Each row of a before or after table is a point. The points were changed in one or more steps. Then noise was added and the rows were shuffled. The steps act on how far a point lies along the listed directions, d1 being the first. What was done? A step turns or swaps two directions, mirrors them in a line or flattens them onto one, adds a multiple of one to another, or multiplies one. Angles are multiples of 10 degrees, from the lower direction toward the higher: turns from -170 to 170, lines from 10 to 170 but not 90. Use the fewest steps. Two steps may share a direction if one is a turn and the other turns, adds or multiplies; they go together, in the order done. Otherwise the lowest direction goes first.
(in the rows, 128 means zero)

Directions:
(1): [181 167 139]
(2): [164  74 145]
Before, 12 rows:
[[127  93 128]
 [130 176 113]
 [ 34 188  86]
 [ 29 114 123]
 [130 106 150]
 [150 143 130]
 [ 56 171 128]
 [101 189 115]
 [ 92 101 123]
 [ 80 202  99]
 [148  99 112]
 [129 116 142]]
After:
[[129 140 140]
 [139 103 131]
 [ 70  95 116]
 [ 47  86 105]
 [104  84 120]
 [160 144 111]
 [145 148 148]
 [ 45 135 126]
 [ 15 124  87]
 [142 159 125]
 [108 174 121]
 [ 49 186 122]]
Steps: mirror d1 and d2 in the line at 50 degrees

Directions:
(1): [101 131 158 190  65 178 129 119]
(2): [185 122  99 194 139 118 107 181]
(3): [177 160 150 108  81 108 196 150]
(4): [118  63 123 107 142 180 169 179]
Before:
[[156 158 121 145 108 123 124 125]
 [ 93 173 159  81 113 114 136  79]
 [149 144 143 139 120  99 117 108]
 [150 138 133 140 123 145 133 138]
 [ 58  67 109 185 196 199   8  89]
 [146 148 117 121 117 104 121 166]
 [137 176 122 149 138 128 100 144]
 [150 130 127 161 105 125 136 136]
 [114 107 144 160 135 137 101 154]
 [142  21 105 105 138 218 212 233]
 [134 123 140 155 119 143 115 155]
 [107  75 117  70 157 153 143 149]
 [152 147 118 160  84 116 125 116]
 [141 156 134 136  87 136 129 112]]
After, 14 rows:
[[110 152 166 154 102 114 106 115]
 [170 207 130 250 106  94  16  71]
 [112  92 136 123 149 138 115 119]
 [195 219 166  79  31  79 229 110]
 [142  89 107 157 161 163 126 195]
 [108 146 161 137  97 138 118 115]
 [100 129 124  77 134 121 121 140]
 [108 108 129 140 102 183 125 127]
 [198 157 114 102 125  69 147 156]
 [ 88  99 124 134  98 167 123 102]
 [122 136 144 121 119 155 134 116]
 [ 91 153 128 118 150 154  97 123]
 [101 118 124 115 127 163 123 113]
 [ 98 120 146 130 103 149 139 100]]
Steps: multiply d1 by 1.6; turn d2 and d3 by 150 degrees; turn d3 and d4 by -110 degrees

Directions:
(1): [ 98 198 169 156 125  78 138  86 177 142 105 156 181  86]
(2): [163 120 230 167 138 141 113  95  80 116 178 141 137 161]
(3): [189 158 107 170 135 135 135 103 188 192 150  76  95 165]
(4): [126  85 125  76 138  93  72  76 116 206 101 159 140 162]
(5): [111 119 199  97 150 181  74 157 179 137  91  82 109  96]
Before:
[[210 179 181 209 141 174 154 122 176 135 199  62  82 135]
 [102 181 249 169 134 147 141 149 110  54 142 124 170  85]
 [154 116 217 152 146 108  80  46 102 187 125 136 147 157]
 [105 133 152 131 145 190 125 170 131 106 127  91 108 129]
 [134 127 156 123 125 159 121 180 155  87 102  84 121 126]
 [140 135 148 174 144 149 158 130 113 122 137 127 108 131]
 [ 91  93  84 126  92  89 166 132  68  88 167 196 164 124]
 [149 124  62 118 114 148 156 132 130 144 164 100  85 175]
 [139 126 158 154 131 147 124 165 168  98 127  88  88 108]
 [108 157  67 132 120  91 179 137 149 114 134 142 146  99]]
After (10 x 14):
[[120 176  96 159 138 156 157 146 167 142 133  91 113 136]
 [164 153 108 153 119 136 148 158 173 116 121  81 116 150]
 [ 74 116 106  60 118 159 125 167 146 105 102 114 107 104]
 [113 145 197 143 140  87  88  48 144 194  89 147 169 113]
 [129  85 138 115 134 150 142 160  74  75 168 137 120 133]
 [ 85  94  81 125  92  86 164 131  73  86 165 192 166 121]
 [146 140 135 170 127 133 134 152 183 112 129  86  89 112]
 [103 185 217 142 144 173 118 159 214 101 109  81 123  35]
 [159 223 172 225 124 105 187 106 136 105 176 115 162 129]
 [105 150 146 158 144 142 154 138 144 117 109 131 122  97]]
Steps: swap d1 and d2; mirror d3 and d5 in the line at 50 degrees

Directions:
(1): [163 198 127 169 155 121  98  82 115 128 155 132  97 173  25 116  77  89
 147 148 161 137 187 110]
(2): [209  91  85  88 143 118  95 127 207 121 163 148 133 203 160  74 180 102
 149 134 135 115 122  91]
(3): [139 127  44  92  60 162 184 140  88 100 140 134  85 160  87 124 144 138
  63 190 125 172 103 144]
(4): [119 126 132  67  95  98 100 113 104  72 183  26 162 176 141 133  58 158
 144 106 145 108 107 151]
(5): [116 132 141  66 107 132 120  85 143  82  43 188  62 125 145  80  96 139
 168 121 164 104 145 194]
Before, 11 rows:
[[121 114 151  99 137 115  98 104 142  99  99 125 125 111 159 110 108 123
  163 105 146  98 128 152]
 [112 109 157  82 105  98  99 125 138  86 126  90 138 135 194 131  90 156
  135  87 142  89 103 168]
 [143 115  69 123 132 150 147 136 125 117 153 141 102 172  95 132 138 105
  115 160 137 157 124 118]
 [153 145 137 202 168 113 102 131 140 178 157 121 143 119  96 154 147  96
  142 124 131 119 144  77]
 [127 101  98 131 105 126 139 159 133 127 147 120 144 119 153 143 161 135
  106 125 111 136 112 114]
 [128 171 158 176 164 113 105 115 121 149 125 137 124 111  63 147 101 105
  140 131 143 107 179 125]
 [130 112 133 107 139 114 106 124 153 101 141 107 138 139 139 116 112 117
  145 111 120 122 116 143]
 [149 114 105  93  97 121 107 115 152 114 131 124 113 149 141 110 136 129
  143 134 128 121 131 123]
 [115 169 176 195 164 124 118 119 102 170 132 118 132 117  74 139  93 107
  140 122 129 131 150 116]
 [119 136 171 141 162 103 107 124 138 149 114 123 143 116 146 150 109 131
  161  98 114 101 131 124]
 [140 129 133  62  93  97  99  92 119  65 146  80 131 163 169 102  87 143
  156 106 151  90 140 150]]
After, 11 rows:
[[147 104 177 141 167  77  66 137 173 132 181  75 185 151 185 141 117 123
  151  72 135  78 116 105]
 [131 128 159 139 169 104  88 121 157 119 149 103 148 128 126 125 103 105
  159  99 120 116 131 122]
 [129 131  12  92  64 187 200 131  64  87 144 149  49 184  40 134 125 121
   62 215 142 195 113 156]
 [135 116 189 169 197  89  62 123 152 152 161  84 194 103 161 145 124 102
  176  74 125  93 140  91]
 [152 114  69  97  87 133 134 124 142  95 126 154  97 154 125 106 149 135
  121 150 139 138 124 138]
 [107 151 219 169 179  95  70  92 152 155  60 154 114  67 144 131  91 122
  215  73 158  67 168 146]
 [142 143 140 132 129  99 105 117 112 114 193  54 169 152 139 143 100 128
  135 104 124 105 143  98]
 [ 71 143 227 175 175 101  99 131 126 164  84 120 158  40 139 171  98 133
  166  78 128  76 159 151]
 [110 125 244 168 227  69  55 115 183 176 103 116 186  83 197 147 102 129
  222  38 112  63 150 107]
 [155 141  89 122  97 120 119 115 125 123 158  98 115 154  90 130 129 119
  121 155 125 146 141 108]
 [ 65 132 240 168 177 106 106 122 122 170  64 129 152  55 164 140  88 132
  181  69 126  88 132 157]]
Steps: turn d1 and d2 by -70 degrees; multiply d3 by 3; multiply d4 by 0.7; multiply d5 by -1

Directions:
(1): [120 141 157 182  95  78 215 114 120 184 128 128 100 190 123 137 190  68
 189 124 143 169 120  92  94 146 135 112 177  97 170  87 169 105 155  96
  92  84 102 165 164 170 172 103 128 158 144 149 157 157 122  69 158 135
  30 170 171 165 131 113 155 198 107 205]
(2): [ 82 140 171 186 186 153 121 130 152 162 184 164 102 104  78 102 110  89
  53 162  76  87  96 197  85 126 138  97 141  93 173  65 211 169 148 153
 120 146 108  74 108 155  97  64 138  59  94 114 128 113 119 146 176 158
 174 162  66 173  87 157 165 169 142 141]
(3): [ 60 113 166 102 103 167 121 129 100  54 159 108 131  57 148 136 132 110
 191  86 114 114 110 131 157 167 147 170 130 176 131  91 148 165 114 105
  85  67 154 180  55 208 180 135 112 130  92 234 127 131 131 180  82  59
 122 138  51 180 116 142 133 134  98 130]
Before, 11 rows:
[[ 89 136 165 161 135 127 154 128 127 139 154 125  90 104 115 126 149  93
  140 129  98 109 115 151 108 131 133 137 141 122 162  78 174 144 134 130
  100  93 122 143 122 154 141 110 123 111 106 160 144 140 123 124 152 129
  114 163 103 173 103 137 140 167 114 167]
 [112 141 133 132 112 133 132 127 121 113 139 123 127 112 124 119 127 124
  142 116 109 127 126 131 128 138 127 139 131 134 134 115 142 133 118 111
  122 126 131 132 110 153 145 123 124 129 112 154 128 136 124 139 109 133
  123 140 120 150 118 128 127 122 114 123]
 [128 114 109  96 128 151  90 125 131 121 123 136 145 108 124 120 107 131
   98 130 128 124 134 128 147 133 127 143 113 138 106 155  95 120 118 128
  144 128 138 115 109 100 114 139 140 131 123 120 126 114 119 139 126 118
  159 123 121 107 135 122 118  90 135  97]
 [158 131  94  90 124 146 105 139 113 103 101 121 155 105 158 136 112 167
  121 122 153 141 145 114 145 123 127 129  99 139  96 168  99 103 117 140
  155 140 159 143 123  99 112 156 124 136 137 120 120 125 140 136 105 112
  154 103 136 101 125 129 108  87 135  96]
 [123 128 133 129 112 121 141 131 130 123 132 126 133 114 137 128 127 126
  145 103 127 126 130 127 125 134 140 117 123 139 135 133 140 118 123 119
  111 122 130 151 117 148 139 126 135 123 129 132 145 135 123 130 115 117
  118 133 119 139 114 130 125 129 126 129]
 [ 95 137 156 137 146 149 121 127 127 127 158 137 116  90 116 127 116 110
   97 134 104 111 100 164 112 134 118 120 129 126 140 109 178 160 137 136
  124 114 125 112 101 148 120 105 120  97  96 137 135 112 128 149 135 132
  158 150  81 154 109 142 140 146 126 138]
 [152 132 116 152 145 132 137 114 139 150 122 134 122 155 119 120 113 127
  104 150 126 124 132 138 112 117 120 113 139  97 140 125 145 125 151 137
  138 142 110 113 153 110 120 120 134 115 127  93 132 137 130 104 152 150
  123 125 143 117 131 128 134 140 132 145]
 [104 129 148 151 147 147 118 136 152 134 154 135 127 109 106 116 124 125
  111 131  97 111 117 164 112 124 131 102 138 122 131 102 160 151 136 127
  111 130 137 122 110 154 113 122 122  91 107 129 133 120 134 145 138 124
  164 137  83 151 102 140 139 149 143 123]
 [156 139 116 127 125 112 133 122 117 157 104 131 125 157 119 123 130 118
  117 138 146 140 124 125 121 117 118 111 123 121 138 141 112 119 144 143
  138 147 114 110 145  91 110 128 141 123 142  95 135 124 111 108 151 144
  126 125 154 103 129 131 131 120 134 129]
 [159 128  95 124 115  99 131 116 128 149 106 127 139 156 132 134 124 157
  131 137 146 150 150 107 135 113 124 129 134 112 128 154  96 122 132 125
  136 159 112 123 161  84 134 157 135 144 160  95 126 123 129 104 135 135
  122  95 168 100 140 115 117 110 139 126]
 [187 117  82  88 144 133  84 143 139 121  93 128 149 142 147 139  92 181
   90 133 137 126 151 121 137 101 117 114 108 139  81 188  70  96 121 146
  172 178 130  97 149  51  94 156 133 134 158  69 109 114 122 123 127 145
  170  87 168  62 153 121 100  74 151  79]]
After:
[[208 124  83 113  83  69 173 131 123 163  62 113 136 222 168 161 161 148
  178 116 178 185 161  53 123 114 117 112 146 124  99 185  68  48 136 104
  145 134 111 156 201  69 149 164 129 200 196  84 135 148 120  56 135 144
   57 109 247  70 178  93 108 119 128 147]
 [138 136 133 134 104 109 158 119 104 150 112 121 120 154 126 130 152  97
  158 121 150 148 120 109 121 136 126 119 137 128 149 122 129 123 148 124
  114 113 116 140 133 125 144 125 134 139 141 133 142 133 110 105 142 124
   91 137 151 128 130 129 137 142 117 153]
 [198 134  72  86  91 104 143 132 109 129  63 110 157 163 176 152 145 170
  162 116 189 181 164  64 144 118 119 126 113 128  87 200  70  61 121 125
  161 131 151 169 168  77 125 176 120 184 172 102 128 142 142  88 105 118
   96  95 208  76 151 103  97  92 130 117]
 [ 89 136 165 189 189 162 112 138 170 165 184 163 113 104  76  98 107 110
   51 161  68  90 102 207  84 114 133  76 144  96 156  72 206 169 150 149
  118 157 122  77 111 152  84  84 132  45  91  99 131 109 129 150 172 155
  199 151  58 165  78 156 158 168 157 127]
 [ 82 147 171 175 196 162 104 128 151 157 188 165  98  79  78 107  95  97
   24 166  71  82  86 212  81 122 116  90 130  98 164  84 223 182 152 162
  132 149 109  58  98 143  82  64 131  46  79 100 131  96 122 159 172 167
  205 164  49 166  82 161 162 161 144 137]
 [118 138 126 127 126 142 108 129 129 112 140 126 133 104 119 114 109 139
  114 125 106 118 131 141 130 126 121 134 118 134 125 129 133 137 117 123
  137 149 135 111 110 132 123 123 125 118 110 135 121 127 125 146 112 142
  151 130 117 135 117 132 124 106 124 106]
 [ 62 137 179 163 180 168 105 136 141 122 187 145  90  51  92 105 109 104
   72 145  60  63 101 206 104 125 138 133 123 124 166  61 199 185 130 157
  109 119 125  99  87 154 103  87 127  56  76 150 128 115 121 170 157 137
  189 163  39 183  78 166 148 153 131 132]
 [130 126 124 117 118 128 125 132 130 111 126 125 140 107 138 126 115 140
  134 106 125 119 135 130 133 129 138 121 114 145 126 146 126 120 118 124
  120 134 136 143 114 137 128 132 136 120 128 124 139 132 127 138 109 118
  137 124 118 128 114 131 118 113 131 115]
 [118 132 143 169 142 139 151 110 133 145 144 135 110 142 116 117 125  99
  123 144 113 121 119 147 103 131 130 114 153  96 163  88 180 141 155 127
  114 115 111 127 134 150 140 103 131 106 110 128 138 140 126 112 154 132
  108 147 115 154 120 135 152 165 119 166]
 [156 126  95 112  72  82 163 110 106 136  89 106 140 167 156 147 153 145
  203 110 172 177 155  63 151 131 127 147 146 127 127 154  79 109 130  95
  113 120 119 172 162 110 176 179 127 185 171 139 138 140 132  93 111 108
   68  98 185 108 156  99 112 118 118 150]
 [154 126  99 115 116 121 124 119 132 158 103 138 136 152 123 124 128 123
  108 136 144 147 141 106 133 126 123 130 126 117 110 158  92  95 128 123
  145 132 124 122 145  87 115 137 143 151 143  94 138 124 118 100 142 139
  123 128 167  97 144 111 121 106 137 120]]
Steps: turn d1 and d3 by 80 degrees; multiply d2 by 2.5

Directions:
(1): [196 108  87  59 208 142 180 135 119 174  86 106  73 177  68 137 140 137
 173 124 129 115 124 143 153 157  49 172  93 114  75 119 175 123 179  86
  89 181 161 120 169 189 116 137 123 146 177  69 135 113 138  65  48 147
 103  52 108  94 133 122 115 101 131 100]
(2): [133 106 184 155 110 120 151 111 146 150 119 242  87 144 103  96 156 123
 105  77 226 196 166 136 100 126 121 165 203 160 127  44 197 151 103 157
 159 123 111  99 109  95 191 146 118 181 134 107 167 103 146  78 138 134
 153  75  71 139 140 175 165 144 149 179]
(3): [ 99 102  85 171 131 151 135 206 205 113 122 203 159 141  78 123  72  74
 107 145 133  77 182 134 140  86  95 103 133 163 136  63  97 147 161 173
  85 163 120 127 135  68  57 167 107 129 150 165 202 174 111 115 116 163
 141 134 117 126 100  99 123  89  86  18]
(4): [ 67 125 127 190 119 192 102 144 145 220  65  71  85  73 137 174 138 136
 126 167 110 104 126 119 125 130 119 156 113 153 140  77  78 163 155 138
  92  61 149 123 176  92 140 104 161 132 154  48 115 195 176 123 180 138
 162 111 138  28 110 199 157 141 163 153]
Before, 14 rows:
[[159 125 163 121 106 102 131 112 116 105 159 193 142 146 135  82 135 134
  116  96 167 168 133 127 115 123 148 135 178 128 141 123 167 125 114 133
  160 130 118 119 101 132 148 127 104 143 111 162 127  78 124 117 125 113
  125 120 112 179 147 128 141 143 114 159]
 [142 131 123 102 120 123 128 104 109 127 138 108 121 137 130 125 134 137
  131 129 130 149 102 124 134 140 119 138 123 110 110 144 145 124 122 118
  136 128 124 134 118 144 141 109 131 125 109 123 130 106 124 133 111 126
  108 118 125 132 124 122 132 126 130 146]
 [110 141 142 146 110 140 117 131 133 108 134 122 151 125 151 134 119 121
  120 132 120 118 142 125 125 123 142 109 138 141 134 133 100 133 120 146
  132 116 123 135 114 106 111 135 123 124 114 140 119 138 123 147 159 122
  132 149 140 128 131 126 132 138 119 130]
 [112 138 114 141 120 138  98 137 121 143 105  54 128 101 140 140 128 128
  139 155  89 105 106 123 131 133 148 118  94 129 138 154  87 130 133 122
  115  97 144 140 135 126 111 110 148 113 120 120 107 165 132 142 149 124
  122 153 149  90 112 124 126 119 141 134]
 [130 120 109 121 138 126 120 148 143 103 134 109 154 136 123 129 108 124
  136 138 101 103 129 122 154 111 131 111 103 122 141 152  95 125 134 135
  120 139 116 134 139 138  89 135 119  96 132 154 138 143 111 150 119 130
  129 146 132 135 131  96 115 111 112 108]
 [139 136 143 119 111 106 121 118 116 110 154 141 139 136 137 120 132 128
  130 117 125 139 121 121 135 125 140 120 141 124 132 139 138 130 107 134
  144 123 126 120 111 125 140 132 128 121 105 143 125 119 117 153 136 117
  131 144 136 148 141 103 123 136 128 138]
 [188 138 135  62 165 103 156  85  85 119 146 128 107 158 116 114 154 145
  164  98 136 157 110 141 132 162 117 151 123 110  94 170 178 103 121  94
  149 152 138 124 110 189 161 123 122 138 135 117  99  81 121 113  88 110
  108  94 115 154 152 119 117 140 139 157]
 [170 135 112  79 157 125 138 117 112 121 129  88 125 153 110 133 132 138
  152 132  93 115  90 139 139 147 106 136  98 106 114 172 152 110 137  94
  130 147 141 125 146 172 126 113 118 110 142 130 107 116 118 117 100 123
  104 113 140 139 143 109 112 122 126 124]
 [111 120 125 165 130 138 121 138 128 155 104 110 115 107 134 138 135 133
  121 144 128 117 139 121 125 122 128 135 119 126 139 114 105 143 145 135
  115 111 136 120 148 122 129 126 144 117 122 104 125 158 141 131 133 128
  135 133 129  95 117 144 125 128 126 135]
 [119 130 131 146 117 133 117 125 126 125 112 112 134 110 136 137 118 117
  134 131 113 125 131 120 141 128 148 130 125 116 136 130 103 137 126 134
  125 117 140 121 123 117 130 109 128 120 132 107 124 150 145 150 146 121
  129 136 131 116 116 123 139 140 117 122]
 [133 130 125 120 137 114 132 130 124 104 139 135 129 144 121 118 120 120
  127 124 127 135 124 124 130 120 120 120 124 129 132 136 142 126 136 126
  134 135 125 139 109 136 125 128 120 126 130 144 134 119 118 117 114 128
  115 132 120 147 133 120 125 128 118 120]
 [105 125 113 122 138 136 112 130 136 126 116  91 136 119 126 149 127 119
  117 149 101 103 134 115 141 126 115 129 102 128 136 129  83 123 143 125
  111 115 138 143 148 129 105 127 144  97 129 125 122 155 128 145 138 126
  144 145 135 107 116 125 115 129 119 118]
 [183 123 136  72 144  79 163  92 104  89 164 162 135 171 125  94 135 146
  135  83 160 166 122 139 121 147 130 131 136 112  98 172 192 100 107  99
  169 170 114 131 110 178 158 136  97 137 105 153 121  76 109 112  98 111
  108 118 107 185 161 101 109 126 119 146]
 [149 114 110 110 148 108 142 128 129 134 123 146 116 154 106 122 125 124
  142 110 139 135 132 138 131 128  97 127 125 132 110 147 147 113 134 122
  123 161 124 120 135 130 125 136 120 135 143 126 154 114 120 104  98 121
  124 119 118 144 146 107 129 109 129 109]]
After (14 x 64):
[[213 116  74  40 212 136 175 141 126 140 103  97 100 192  56 133 125 131
  177 131  95  95 102 151 159 156  47 158  78 104  81 154 178 109 178  76
   97 195 159 120 170 199  99 130 106 121 178 107 131 113 117  72  41 143
   87  67 123 123 139  90 100  92 115  75]
 [100 123 113 130 134 136 109 132 142 126 115  97 136 117 125 150 125 115
  113 150 105 103 138 114 140 123 118 127 105 132 138 122  81 126 142 129
  111 112 136 144 147 123 104 128 143  98 128 128 124 157 128 146 142 127
  148 146 133 107 114 127 116 129 117 118]
 [202 108 112  55 172  87 183 113 120  95 150 177 128 193  92  93 123 134
  145  84 163 149 133 147 132 145  96 138 127 113  81 154 205 102 131  96
  149 202 122 129 122 183 136 151  88 145 126 147 145  80 107  89  65 126
  103  94  96 180 157  88 102 106 107 107]
 [100 141 114 150 108 132  90 141 125 125 119  62 147  96 149 136 120 122
  130 158  85 101 109 120 129 124 162 104  98 130 149 158  75 128 125 130
  121  96 136 145 124 115 103 113 144 106 110 143 109 167 124 157 160 123
  123 172 154 105 111 114 122 119 134 126]
 [ 72 151 165 185  66 134  90 128 138  87 154 137 178  99 182 127 113 116
   95 134 123 126 147 117 110 107 184  89 159 151 163 134  75 139  94 170
  152  86 105 138  93  70 120 130 125 116  90 169 117 147 121 180 203 112
  147 186 149 144 128 130 141 154 119 145]
 [116 140 154 146  85 102 104 125 125  90 169 158 161 123 151 115 121 119
  114 118 125 138 129 117 128 112 163 103 155 131 149 136 120 134  92 153
  154 109 113 123  97  98 136 134 128 115  90 167 131 127 110 175 160 113
  141 172 142 163 137 101 128 139 122 136]
 [242 121  89   7 228 109 198 107  91 131 125 126  83 205  60 114 144 140
  195  97 130 134 114 156 156 173  53 168  92  98  56 165 208  96 164  69
  112 210 158 125 135 231 127 141 111 146 172  97 119  71 114  71  15 128
   85  48 101 145 150  91  97 106 123 102]
 [139 132 172 142  81  97 114 112 119  87 173 200 161 131 154  77 130 130
  103  99 166 171 135 121 107 112 173 120 189 131 158 127 151 127  98 145
  172 116 107 121  88 113 150 125 107 137  94 183 125  83 121 137 149 108
  133 145 119 190 146 127 144 150 112 166]
 [132 126 122 125 141 119 135 136 132 110 134 143 124 145 113 117 120 116
  128 122 132 133 130 125 128 119 113 124 127 133 131 125 145 129 141 128
  130 138 126 136 113 132 125 130 119 130 135 138 141 124 119 109 112 130
  118 126 115 142 132 125 128 125 117 114]
 [154 127 108  88 136 122 138 114 114 124 137 109 122 151 115 124 128 131
  137 130 125 140 104 128 141 140 104 138 114 107 102 146 150 120 134 113
  126 146 127 135 120 154 127 116 126 125 115 126 138 104 118 124  91 131
  100 111 124 135 122 108 123 116 123 125]
 [115 114 113 143 129 135 118 159 161 111 128 132 151 132 116 128 103 116
  127 136 114 103 141 121 150 101 130 115 115 137 146 124  92 134 133 151
  115 133 111 130 140 116  89 141 119 103 136 152 154 156 116 145 131 137
  139 143 125 129 125 106 123 110 113 102]
 [179 101  94  84 186 117 169 135 130 163  99 141  84 176  72 127 131 128
  161 107 144 130 133 145 141 139  56 153 113 131  86 132 170 115 159 107
  102 183 141 113 157 153 123 141 118 148 170  91 162 111 128  68  63 133
  115  77 104 122 146 111 126  98 133  97]
 [112 125 129 158 128 134 116 130 118 152 109  96 118 104 144 138 141 139
  122 144 122 121 130 120 123 124 136 133 116 121 139 128 105 138 140 129
  120 105 136 122 145 128 135 121 144 113 116 106 115 153 139 139 136 123
  131 139 134  97 121 143 123 133 128 146]
 [104 137 139 160  99 128 107 122 125 112 125 114 147 100 150 135 116 116
  124 131 111 128 131 115 136 121 166 119 131 117 146 137  93 137 115 140
  133 106 133 124 114 107 132 105 130 113 120 122 122 152 142 165 163 116
  133 156 137 126 115 122 141 146 115 128]]
Steps: multiply d1 by 3; turn d3 and d4 by 30 degrees; turn d2 and d3 by -30 degrees
